Each row of a before or after table is a point. One or more steps were done to the points. Then noise was added and the rows were shuffled. The steps act on how far a point lies along the listed directions, d1 being the first. Name the steps. A step turns or swaps two directions, mirrors them in a line or flattens them onto one, adds a multiple of one to another, or multiplies one. Angles are multiples of 10 degrees, from the lower direction toward the higher: turns from -170 to 170, lines from 10 to 170 but not 90. Use the fewest steps. Two steps may share a direction if one is a turn and the other turns, adds or multiplies; they go together, in the order done. Otherwise the lowest direction goes first.

Directions:
(1): [ 4.2 -1.0]
(2): [1.0 4.2]
Before:
[[ 3.5  5.7]
 [-1.1  1.5]
 [ 6.1 -2.3]
 [ 1.9 -5.7]
 [ 2.0 -0.7]
 [ 2.5 -2.4]
 [-0.7  2.2]
 [-0.6  1.3]]
After (8 x 2):
[[ 0.6 -2.3]
 [ 0.5  6.7]
 [ 2.0 -1.9]
 [ 0.1  2.4]
 [-3.8  4.5]
 [ 6.3  0.3]
 [ 1.5 -0.6]
 [-1.1  3.8]]
Steps: swap d1 and d2

Directions:
(1): [ 3.8  2.3 -1.6 -0.9  5.3 -0.6  2.6 -4.0]
(2): [ 3.1 -1.8 -3.7  1.2  1.6  5.6 -2.1  3.0]
Before (12 x 8):
[[-1.0 -2.2 -0.9  0.1 -4.2  2.2 -1.5  3.8]
 [-2.8 -1.1 -0.9  1.0 -4.8  2.1 -3.5  5.3]
 [ 5.2  2.5 -1.4  0.8  7.4  1.8  2.7 -3.9]
 [ 4.2  4.1  0.8 -2.6  7.4 -3.8  6.2 -6.6]
 [ 2.6  0.1 -0.1  1.0  3.6 -0.1  1.3 -1.8]
 [-5.9  1.8  6.3  0.3 -3.8 -6.0  2.6 -1.3]
 [-1.0 -1.6 -2.0  2.4 -3.7  6.1 -3.8  7.2]
 [-0.3  0.1  1.6  0.1  0.5 -1.7 -0.1 -1.9]
 [ 2.1  2.7 -3.7  2.1  5.2  4.4  1.2 -0.4]
 [-1.6 -2.0 -0.7  1.2  0.2  1.6 -1.7  3.8]
 [ 3.2 -0.2 -1.4  2.5  1.6  2.0 -1.4  2.5]
 [-2.0 -2.3  1.4 -1.8 -1.5 -1.2  1.6 -1.6]]
After, 12 rows:
[[ 1.0 -1.2 -0.1  1.0  0.6  1.6 -1.4  0.6]
 [ 1.6  2.0  0.0 -1.9  1.5 -3.3  3.3 -3.9]
 [-6.9  1.5  2.9  2.1 -3.8 -1.0 -0.4  2.2]
 [-2.4 -4.9  0.2  1.8 -5.2  5.4 -3.7  8.8]
 [-1.4  1.9  3.0  1.4 -1.5 -4.2  0.2  0.3]
 [-0.4  5.8  2.3 -1.2  2.0 -5.8  4.5 -5.5]
 [-1.6 -2.1  1.9  1.9 -2.2  0.2 -1.3  2.4]
 [ 1.3  4.3 -0.3 -1.5  3.4 -3.4  2.8 -4.2]
 [ 1.5 -2.3 -1.8 -1.4  1.2  2.7  1.0 -0.7]
 [-1.4  1.2  1.3 -0.2  3.2 -3.4  1.6 -1.2]
 [ 5.8  0.2 -4.1  2.0  5.7  6.4  0.4  1.6]
 [-5.0 -2.5  4.1  2.7 -5.8  1.1 -2.9  4.6]]
Steps: turn d1 and d2 by 170 degrees

Directions:
(1): [-0.5  3.3  2.8  3.8 -0.3  0.3  4.0 -5.0 -0.9 -1.0 -5.1  3.2]
(2): [ 6.6  1.4  1.7  0.1 -0.1 -5.5  1.9  2.1 -4.9 -0.8  1.2 -0.3]
(3): [ 2.5  2.2 -3.3  4.1 -2.9  5.6 -3.3  2.4 -3.8  0.4 -1.0  0.8]
(4): [-2.0 -3.8  1.3  3.1 -3.4 -3.5 -2.9 -1.0 -1.8  2.2 -3.9 -5.0]
(5): [ 5.8 -0.4  3.3  1.1  0.1  2.9 -2.1 -5.0  3.4  0.2  2.3 -3.4]
(6): [ 2.2 -4.2 -0.4  1.4  3.2 -0.1  0.2 -0.2  0.0  7.5 -0.5  4.6]
Before (13 x 12):
[[-0.4  8.1  1.9 -2.6 -0.7 -5.5  8.1  0.6 -1.2 -7.6 -1.0  4.1]
 [-1.1 -1.8  0.1 -3.7  2.7 -5.9  1.5  1.9  2.4  3.8  0.2  0.5]
 [-1.5 -0.1 -0.3 -2.4  1.5  1.9  1.9  0.9  4.4 -2.1  2.1 -1.0]
 [-4.9  0.6 -1.4  0.1 -1.1  1.5 -2.9  0.4  1.8 -0.7 -0.6 -1.3]
 [-0.5  4.0  2.8  0.4 -3.9 -0.3  0.8 -1.0 -2.0 -3.2 -3.2 -2.4]
 [ 1.3  0.7  4.1  0.7  1.3  0.3  3.7 -4.3  1.7  1.2 -1.1  0.2]
 [-0.8  1.1 -3.8 -3.3  2.3  1.3  0.3  5.6 -1.1 -0.3  0.0  4.7]
 [-1.2 -0.9  1.5  3.6  0.0 -1.1  2.5 -5.1 -0.7  2.9 -3.7  1.4]
 [-2.3  1.5  1.2 -1.6 -2.4  1.8  0.7  0.0  0.2 -6.6 -1.8 -2.7]
 [-2.9 -1.9 -0.8 -1.2  2.2  3.0 -0.4  0.0  0.8  2.3  0.3  3.3]
 [-6.1  0.3 -1.1 -3.7  0.5 -2.3  1.9  0.9  2.9 -2.0  0.0 -1.9]
 [ 3.7  2.3 -1.1 -1.6 -2.4 -2.8  0.1  2.1 -2.3 -2.7 -0.4 -1.5]
 [ 0.9  4.7  3.8  4.0 -2.2 -2.5  4.1 -3.9 -1.9 -1.2 -3.1  0.4]]
After, 13 rows:
[[ -0.5   4.6   1.4   1.8  -5.0   2.6  -0.6  -0.3  -2.7  -3.0  -3.8  -2.1]
 [ -1.0  -1.3   2.5   2.5   0.7  -3.3   3.5  -5.4  -0.3   2.8  -3.3   1.2]
 [ -6.4  -1.2   1.7  -3.6   1.5  -4.1   0.3  -1.5   4.6  -1.1   0.5  -2.1]
 [ -1.2  -1.3   2.6  -5.3   3.6  -3.9   5.0  -0.1   5.6  -2.7   3.1  -1.7]
 [  2.7  10.3  -0.9   1.1  -3.3  -1.2   5.4   3.0  -5.1  -7.3  -1.7   4.8]
 [ -5.1  -1.1   2.9  -7.5   3.2 -10.3   6.0  -0.2   4.0  -2.8   1.6  -2.7]
 [  4.7   4.3  -5.2   2.8  -5.6   4.8  -4.0   4.1  -5.1  -2.0  -1.8  -0.6]
 [  2.4   0.7   5.1   0.0   1.8  -1.8   4.6  -4.3   1.2   0.9  -0.7  -0.1]
 [ -1.4   1.1  -4.4  -2.9   2.0   2.5  -0.3   5.6  -0.8   0.0  -0.3   4.8]
 [  1.8   6.0   1.5   6.7  -4.0   1.5   1.8  -2.6  -3.9  -0.8  -3.9   0.9]
 [ -2.6   0.9   2.2  -2.7  -1.6  -0.2   1.8  -0.6   1.0  -6.7  -1.4  -2.9]
 [ -3.9  -3.5   2.1  -4.7   4.6  -2.5   2.6  -1.5   3.1   1.8   1.3   2.7]
 [  1.4  -1.5   1.3  -4.2   3.1  -9.0   2.7   2.4   0.8   3.3   0.7   0.2]]
Steps: turn d2 and d3 by 50 degrees; multiply d3 by 2.5
